Rows are points. Each table stands for the endless flat space through its points: a line for two points, a plane for three, and so on. Write the one point that lies in both, or say that there is none.
In the rows, zero is written as 128.

First, 3 rows:
[[140 125 143 120]
 [160 103 117  86]
 [153 144 118  97]]
Second (2 x 4):
[[130 106 136 115]
 [160 118 127  97]]
They share: [150 114 130 103]

First:
[[ 92 117 149  84 126 108]
 [ 89  87 128  93 153 120]]
Second (3 x 6):
[[125  53 105  65 166 126]
 [115  93 122 107 153 105]
 [ 65 141 169 127 107 114]]
They share: no point

First (3 x 8):
[[160  70 116 111 102 136 169 110]
 [138 100 117 138 124 129 167 102]
 [147  90 125 129 115 113 166  88]]
Second:
[[152  87 111 132 109 129 164 100]
 [138  93 119 126 125 141 172 116]]
They share: [145  90 115 129 117 135 168 108]

First (3 x 9):
[[144 109 136 118 109  93 118 128 147]
 [149 149 152 155 101  96  97 112 133]
 [174 129 124 134 105 127  80 100 105]]
Second:
[[126 128 144 164 104  95 110 101 143]
 [155 142 148 137 105  95  98 129 142]
 [119 110 116 173 117 119  90 105 162]]
They share: [145 139 150 146 103  92 105 118 140]

First:
[[136 150 126 148 129 115 131 122 153 143 150]
 [ 76 180 136 167 135  70 155  87 118 137 118]
 [147  80  84 177 152 101  74 181 173 132 149]
 [ 62 160 116 181 145  54 137 101 114 127 108]]
Second:
[[105 146 132 172 152 109 115 117 161 122 140]
 [140 156 112 137 107  84 155 122 121 167 140]]
They share: [119 150 124 158 134  99 131 119 145 140 140]

First:
[[147 136 146 116  95 159 170 128  77  89 113]
 [157 112 179  86  71 115 143 109  68 127 103]
 [163 107 199  62  79 111 134  94  62 147 114]
 [162 106 192  72  70 108 136 100  63 140 106]]
Second (3 x 11):
[[142 119 162  93  90 105 143 117 100 119 110]
 [145 116 200  89  87  82  96 122 102 100  80]
 [127 134 126  99 105 136 182 120  97 137 141]]
They share: no point

First:
[[115 132 145 155 178  68  60  56 164 108 113  66]
 [139  92 201 133 134 160 136 150 176 116 177 144]
 [128 134 180 173 157 106  80  93 152  90 138 106]
 [119 156 181 191 166 108  68  88 132  76 133 102]]
Second (4 x 12):
[[133 131 168 135 203 106  83 103 195 149 142 112]
 [ 88 124 170 167 142 133  91  88 157 107 124  86]
 [ 84 152 170 135 170 145  75 124 173 131  84  94]
 [129 142 181 137 217 106  65 106 210 173 132 122]]
They share: no point

First:
[[127 115 170 147 123 129 191 116 117 156 132 152 131 155]
 [120 103 187 105 115 148 182 122 125  98 151 143 159 105]
 [124  91 155 141 147 156 170 134 129 138 159 131 155 125]
 [118 103 157  95 117 164 150 144 137  74 165 127 181  77]]
Second (5 x 14):
[[147  90 173 119 114 190 124 126 132 121 179 162 140  91]
 [137  96 164 123 114 175 152 134 142 123 149 156 150 110]
 [155 115 172 125  97 135 155 175 123  97 147 121 126 135]
 [155 120 170 127  94 125 162 184 122  95 139 112 124 144]
 [119  82 148 147 158 175 132 126 124 111 197 134 178 106]]
They share: no point

First:
[[126 100 108 138  87  98 115  70  97 126  96  91 169 116 154  87 178 123]
 [133  95 110 138  93 102 111  79 105 117  97  99 167 115 147  89 170 113]]
Second, 2 rows:
[[143 108 127 147  78 136 134  82 113 132 119 137 153  96 143  76 144 121]
 [137  72  97 129 120  76  80  94 113  84  77  77 177 132 137 106 180  85]]
They share: [140  90 112 138  99 106 107  88 113 108  98 107 165 114 140  91 162 103]

First:
[[137 163 172 163 120 107 136 153  98 139 116 159 151 121 114 152 130 143
   82 114]
 [125 139 112 133 138  89 184 159  86 115 110 111 109 127  90 122  94 131
   94 126]]
Second:
[[122 161 111 164 130  84 180 167  97 139 105 160 121 121  69 149 107 105
   99 111]
 [100 124 105 175  89 100 148 180  64 186 102 128 109 156  68 122 134  93
   90 148]
 [143 152 141 143 123  83 177 147  91 143  85 125 148 109  86 113  91 119
   80 115]
 [157 169 135 136 142  69 199 136 112 130  76 141 154  90  73 122  70 113
   77  92]]
They share: no point
